Each row of a before or after table is a point. The points were changed in one or more steps. Then noise was added and the rows were shuffled. The steps act on columns, c1 being the first. What was done? A step turns or swaps two columns, mirrors them in a line or flattens them onto one, adds a multiple of one to another, or multiplies or shifts one. Angles are multiples of 10 degrees, from the lower column toward the higher: turns from -170 to 170, lines from 10 to 170 but not 90. Use the fewest steps. Two steps may share a column if one is a turn and the other turns, adds or multiplies; they go together, in the order done. Otherwise the lowest column goes first.

Before (9 x 3):
| -0.050 |  0.027 |  0.007 |
| -0.028 |  0.036 | -0.007 |
|  0.050 |  0.039 |  0.016 |
| -0.080 |  0.000 | -0.008 |
| -0.046 |  0.038 |  0.015 |
| -0.028 | -0.057 | -0.012 |
|  0.009 |  0.032 | -0.039 |
|  0.102 | -0.015 |  0.045 |
|  0.022 |  0.075 |  0.042 |
After:
|  0.014 | -0.040 |  0.019 |
|  0.013 | -0.052 |  0.077 |
| -0.023 |  0.062 |  0.082 |
| -0.011 |  0.027 |  0.022 |
| -0.024 |  0.046 |  0.043 |
| -0.012 |  0.044 |  0.022 |
| -0.012 |  0.027 |  0.000 |
| -0.015 |  0.046 |  0.036 |
| -0.015 |  0.019 |  0.050 |
Steps: flatten c1 and c2 onto the line at 110 degrees; shift c3 by 0.030

Before, 11 rows:
|  0.084 | -0.038 |  0.014 | -0.016 |
| -0.009 | -0.002 |  0.167 | -0.030 |
|  0.030 |  0.042 |  0.069 |  0.073 |
|  0.016 | -0.012 | -0.006 |  0.029 |
| -0.001 |  0.020 | -0.029 |  0.008 |
|  0.017 |  0.046 | -0.035 |  0.013 |
|  0.021 |  0.040 |  0.039 | -0.022 |
|  0.044 | -0.009 |  0.005 | -0.027 |
|  0.055 |  0.010 | -0.028 | -0.024 |
|  0.025 |  0.034 | -0.038 | -0.017 |
|  0.004 |  0.032 | -0.017 |  0.100 |
After, 11 rows:
|  0.085 |  0.038 | -0.006 | -0.008 |
|  0.022 | -0.045 | -0.006 | -0.007 |
| -0.003 | -0.023 |  0.002 | -0.006 |
|  0.016 |  0.013 |  0.004 |  0.023 |
|  0.039 |  0.016 | -0.010 | -0.020 |
|  0.024 | -0.034 | -0.008 | -0.029 |
|  0.029 | -0.045 |  0.032 |  0.078 |
|  0.007 | -0.033 |  0.030 |  0.083 |
| -0.017 |  0.003 |  0.004 |  0.027 |
|  0.016 | -0.045 |  0.001 |  0.000 |
|  0.055 | -0.011 | -0.010 | -0.032 |
Steps: multiply c2 by -1; flatten c3 and c4 onto the line at 70 degrees
